Each row is a point. To make a cloud, some directions were put in groups of two or more. Within a group, all points are equally far from the middle, so they leave a hole (a ring in 2 directions, a hollow ball in 3). The other directions are filled evenly. Then the cloud was stretched, turned, moved and blurred a little. How many holes are there, and how many directions does each take, smallest first?

Cloud (20 x 3):
[[ 75 -26  22]
 [ 73 -22  -3]
 [-38   9  -6]
 [-17  45   6]
 [ 54  21 -62]
 [ 24  78 -18]
 [-20 -27 -31]
 [ 49  26 -73]
 [ 76 -27  40]
 [ 30  43  16]
 [  9  41  21]
 [-42  31 -28]
 [ 70 -11  35]
 [  6  27  33]
 [ -8 -72   9]
 [ 43 -28 -43]
 [-32  -5  14]
 [ 68  -7 -19]
 [-32 -14 -24]
 [ 65   8 -28]]
Holes: 1 (2)

Cloud (26 x 4):
[[-20 -33 -48  13]
 [-10  69 -40   1]
 [-25  21 -49 -67]
 [-50  19  47  11]
 [ 42 -59  47   6]
 [-22 -53 -24  10]
 [ 62  43  -6 -15]
 [ 62  40  -5 -23]
 [-43  44 -46 -47]
 [-41  60 -35 -31]
 [-19 -43 -41  10]
 [  5 -15  35 -69]
 [-43  56  25 -15]
 [-17  18 -67 -54]
 [ 32  32  59 -38]
 [-25  55  47  -6]
 [-14 -67  10  -7]
 [ 35  31  55 -41]
 [-10 -51 -38   6]
 [-28  -9   6  52]
 [-20  17 -61  21]
 [ 29 -69  13   0]
 [-11  72 -35  -2]
 [ 30   7  60 -49]
 [ 73  11 -10   7]
 [ 13 -72  20  -7]]
Holes: 2 (2, 2)

Cloud (28 x 4):
[[ -8 -40 -15 -49]
 [ 27  12 -10  48]
 [ 62  17  21  37]
 [ 14  53  10 -12]
 [ 46   6  85 -54]
 [-34 -24  43 -10]
 [-76 -64   5 -13]
 [-28 -12  40 -17]
 [-31  -4  19 -11]
 [ 80 -10 -32  -4]
 [-41  13  60 -84]
 [ 12   8  13  69]
 [-44  59  -8 -22]
 [-28  -8 -15   7]
 [ 30 -75 -24 -13]
 [ 15  44 -32 -25]
 [-23  -6  35 -35]
 [ 27 -57  13 -76]
 [ 32 -32  -8 -64]
 [ 39 -19   6  34]
 [ 42 -34 -21 -56]
 [ -7 -15  26 -86]
 [-27  24  -6  -9]
 [ 36 -33  33  62]
 [ 27 -31  -5 -58]
 [-55  48  15  47]
 [  3 -77  15 -15]
 [  6 102  17 -11]]
Holes: 0

Cloud (48 x 6):
[[-43 -39  76  13  16 -15]
 [ 45  -8  16  -8  56  42]
 [ 11  -9  69 -45  24 -21]
 [ -7  56 -53  27  35 -11]
 [-29  13 -79  35  40  -6]
 [ 12  46 -15  48  56   5]
 [-60   3   8 -55  51  -8]
 [-69 -11 -12  49  21  49]
 [-76 -16  43 -47  -4 -14]
 [ 38 -53  10 -38 -10 -57]
 [ 33 -51  28  41 -25  24]
 [-39 -27 -51  16 -34 -61]
 [ -5 -82  -5 -34  14 -33]
 [ 25 -26 -26  80  -1 -14]
 [-40 -30 -45 -11  83  -3]
 [ 19 -70   8  34  46 -37]
 [ -2 -34  47  31  -4  55]
 [ -1 -36 -12 -33  41  61]
 [-47  16 -57  52  25  31]
 [ 22   7 -47  59 -38   0]
 [-39 -43 -62 -11  51  -1]
 [ 19 -50 -40 -32 -24 -22]
 [-16  25  12  48  57  37]
 [-35  -2  14 -30 -48 -73]
 [-98  -6  36  -9  23  -3]
 [ 21 -51  52 -36   3 -57]
 [-72  -8  12  68  -6  13]
 [-40   5 -30 -32 -14  52]
 [-90   0  14 -12 -40 -28]
 [-80  31  15  40 -19 -43]
 [ 67 -16 -19  37  42   3]
 [ -4   4 -39  56 -59 -12]
 [-28 -33  53 -26 -21  51]
 [ 16  13  71   8  -9  21]
 [ 17 -44  24 -12 -71  10]
 [-55  -6 -52   7  61  34]
 [-67  10 -40  11 -25  37]
 [ 52   6 -40  30 -34  14]
 [-59  38   7  55 -37 -14]
 [ 49  -2  15  12   2 -85]
 [ 11 -18  63 -24 -54 -35]
 [-17  60 -12  32 -32  17]
 [-22 -42 -11 -23 -58  29]
 [-81   0  47  20  42  -5]
 [-63  52  15  32 -12 -44]
 [-46  11 -18  25  84  27]
 [  5  16 -33  71 -35  14]
 [ 52  34 -22   2  -9  30]]
Holes: 2 (3, 3)

Cloud:
[[-20  56 -67  49  13  16  24 -54]
 [ 16  18 -29  70  23  17  66 -78]
 [ 12  41 -33   4 -40  63 -44  23]
 [-78  22   9 -15 -15 -77  35 -57]
 [-28  49  32 -43 -39 -56 -22   7]
 [-37  33 -35 -61 -63  -1  -4 -29]
 [-59  41  48  17  -9 -65  -2 -26]
 [ 25  34 -23  19   8 -29 -28 -40]
 [ 32 -31   5  -6 -41  12 -27  57]
 [  6 -50 -21  16 -82  36 -51  20]
 [ -8   9   6  42  14  37  80 -40]
 [-27  22 -21 -43  27  -3 -37 -61]
 [-39  10  13  23  30 -58 -19 -76]
 [ 27 -11 -50  25 -58  61 -34  76]
 [ 39 -18 -45  23 -21  59 -69  40]
 [-51 -50 -15 -28 -42 -30 -20  -5]
 [-13  58 -90  11  14 -43  20 -28]
 [-52 114 -24  25   9  -2   8   2]
 [-36  12  -6  21  45  13  18 -75]
 [ 14   7 -55  47 -34  44  -8  77]
 [-39  46 -74 -37 -61 -32  45  44]
 [-13 -39  48  37  -6 -22 -25   6]
 [ 20  40 -58 -14  25 -19  34   5]
 [  8 -58 -23  11 -85  39 -17 -21]
 [-19  29  31 -51 -17 -13  -6 -14]
 [  4  71 -61 -17  -3 -25 -44  50]
 [-27  40  31 -38   0 -73 -39   8]
 [-48 -20   3  59 -62  38  -5  33]
 [  7 -17 -39  -1 -41 -49 -29  -9]
 [-50  47 -20  44 -79  19  27  38]
 [ 16 -16 -60 -17 -60  60  14  64]
 [-67  15 -16 -20 -18   9 -24 -61]
 [-35  94 -16  31 -59   7  38   5]
 [ -5  40 -19  31 -80 -13  30 -25]
 [-72  30   1  -8 -12 -59  58 -39]
 [-35  23   3  23  35  17 -57  12]
 [ -7  -2  36  -9 -54  43 -32  12]
 [-11  -3  -3  26  66   8  34 -32]
 [-67  89 -13  30 -69  -2  33  16]
 [ 23   9   8  -9 -45  -8  -2  37]
 [ 27   1 -44  -6 -22  15  23  67]
 [ 43   9 -41  -4   8  89   5 -18]
 [ 27  11 -42  56 -28  65  38 -68]
 [ 43  11  23  21 -27  13   8   1]
 [-18  27 -83 -34 -53  12  18  67]
 [-35 -36 -11   4 -44  44 -39 -50]
 [-35   6 -40 -20 -15   9 -64 -49]
 [-13  24 -75  55 -22  19 -10  27]
 [-78  -3 -19  -6 -28 -70  21 -18]
 [-32  39 -30  65 -27  63  -2  14]
 [ -4 -17   3 -16  57   5 -22 -57]
 [ 34  -6 -75  39  27  19  28 -21]
 [ 36  25 -25  47 -12  36  -1 -65]
 [-27  39  34  66  20  16  14 -36]
 [ -4  22 -27  54 -46 -13  71 -53]
 [ -1 -51 -19 -25  36 -10 -40 -15]
 [ 24  -1 -60 -44   3  20 -39  58]
 [  5  44 -23   4 -12  15 -56 -32]
 [ -3  21  29 -10 -44 -41 -21   0]
 [-44  25 -17 -67 -42  32 -56  39]
 [-28  39  41  41  32 -18  15 -12]
 [-14  -4  10   5  11  59 -77  20]
 [ -9  66  -4  52  29  45  23   1]
 [-76  46 -28 -39   8   7 -50  53]
 [-68  -4 -28 -51   1 -43 -28  37]
 [-12  12   2 -13 -42  55 -66  22]
 [-50  83 -63   7  27 -13  37 -52]
 [-51  29 -56  27 -81 -28  54  -9]
 [-87   8 -22 -42 -41 -19   0  48]
 [  9  30 -53  26 -55  80 -16  63]
 [-54  59 -40   6 -69  25  20  77]
 [  6   7 -38 -22  27  -6 -38 -65]
 [-30   5  19  51 -51  41  40  42]
 [-52  12  50  43 -41  -8  14  -9]
 [-51   3  -9   8 -19  22 -79  21]
 [ -3  48 -18  58  42  43   1  16]
 [ -2  19 -85 -21 -23 -43  14   5]
 [-67  36  24  16 -41 -42  20  35]
 [-42  17  -7  15  35  28  19 -64]
 [ 42 -39 -46 -24  36  54 -45   3]
 [-55  60 -64  35 -67  19  -3  38]
 [-20  45 -84  33  19 -16  15 -27]
 [  2  74 -53  23   2 -35  21 -69]
 [ 11  34   0  26 -72  10  13  -7]]
Holes: 3 (2, 2, 3)

Cloud:
[[ -38   17  -46   60  -12   14  -26  -22]
 [  26   78   83  -17  -48  -16   53  -40]
 [  11    6   17  -50   26  -29   45   28]
 [   2   51    2   21   20   50  -35   -7]
 [   6  -51  -12   74   19  -44  -41    2]
 [  24   45   13  -35    7  118   -4  -35]
 [  59  -30   33   61  -33  -20  -28   21]
 [  31   20   36  -14  -31   16   56   58]
 [  21  -43   85   14   30  -28   27   -9]
 [ -15  -47  -31   -3  -39  -17   16   63]
 [  25    3   36   28    8  -18  -36   -1]
 [ -16    2   37  -69  -22  -57    1  -35]
 [ -22   60  -46  -45  -59   19  -42  -14]
 [ -46  -33   60   54   74  -13  -20  -60]
 [  27   76  -21   13   15   33   -3   14]
 [  12  102   -6  -32   33  -28   46  -28]
 [ -34   28   -4  -53    1   13   37  -18]
 [  58    6  -52   75   31   29  -20  -35]
 [  37   -2   -1   23   47  -21  -38   14]
 [ -24  -60   29   16   55  -44   -6   -9]
 [ -49   21   57   48   64  -15   -6  -86]
 [   6   16   34   -4   59   13  -49  -15]
 [ -14  -34  -15    5   30  -20   13  -65]
 [   8  -34  -45   -9   -4  -41  -28   88]
 [ -32  -34  -62    2   53  -23  -39   39]
 [   5  -22  -32   31  -21  -79   -8    0]
 [ -55  -31   54  -62  -14  -59   -1  -13]
 [  52   71    8  -15    0  -55   54   13]
 [  -9  -12  -45   64   49   11  -13   14]
 [  25   54   35    8   42    6  -33  -59]
 [ -33    8   23  -24  -12 -115    0  -30]
 [  38   12  -24  -24   14   19    3   62]
 [  34    5   61   39   22  -62   30  -43]
 [ -63   23  -33  -72  -29    3   -3   13]
 [  57   17   32  -43  -28  -15   77   -3]
 [ -70   67  -10   10   57  -15   -6  -58]
 [ -40   36   37  -82  -40    0   14  -23]
 [  -4   43   54  -57  -28   17   15  -65]
 [  54   18   -6   -8  -15  -12   41  -29]
 [  31   78  -51  -60  -15   -3   12   -1]
 [  29   30   46  -52  -28    8   86   18]
 [  -7  -31  112   12   27    0   31  -45]
 [  21   -8  -49    9  -32  -41   -1   -5]
 [  -7    1  -40  -28   -8   24   -1   47]
 [ -32  -73   45   67   53   10  -32  -47]
 [  13   -7   -8   26  -40  -68   51   -8]
 [  27    5  -21  -80   -2  -34  -12   73]
 [  12   14   27  -34  -41   58  -19  -53]
 [  -2   16  -33  -71  -27  -80    2   10]
 [  13   61  -35   -5  -29   55   -3  -42]
 [ -23  -24   54   13    9   36  -14  -22]
 [ -25  -40   29  -34    3 -105   38   58]
 [  25   35  -67  -42   20   -2  -27  -27]
 [ -44   11   23  -29  -34    0   55  -37]
 [  19   -3   47   49   75  -47   13  -39]
 [  16   62  -11   16  -41   31  -11  -11]
 [ -38   29  -21    9  -25  -15  -27   45]
 [ -26    9    5    3   44   61  -65  -20]
 [  50    0   68   37  -39   21  -10   23]
 [  82  -33   25   21  -22  -16   16   74]
 [  20   13   -6    6  -23   91   25  -51]
 [ -47    0   32   -5   15  -37  -39    8]
 [ -92   30   35  -54   47    3   35  -60]
 [ -23  -37   17   53   20 -103    6  -18]
 [ -90   32    6  -74   23  -12   24  -27]
 [  88  -26   11    2  -27   41   18  -21]
 [  34   32   -3   -5   51  -26  -52    5]
 [ -15   44   17  -18    5   -1   23   42]
 [  -6  -60   -7   11   22  -42  -21   39]
 [  -8  -19   -6  -36   61   19  -64  -17]
 [ -57   27   11  -40    1  -42  -30  -74]
 [  32   10   36  -21    5  106  -32  -44]
 [ -36    8   -8   -1   43  -42  -39  -87]
 [ -45    5   47   34   37  -15   59  -10]
 [ -42   11  -12    4  -12  -33  -71   18]]
Holes: 2 (2, 2)
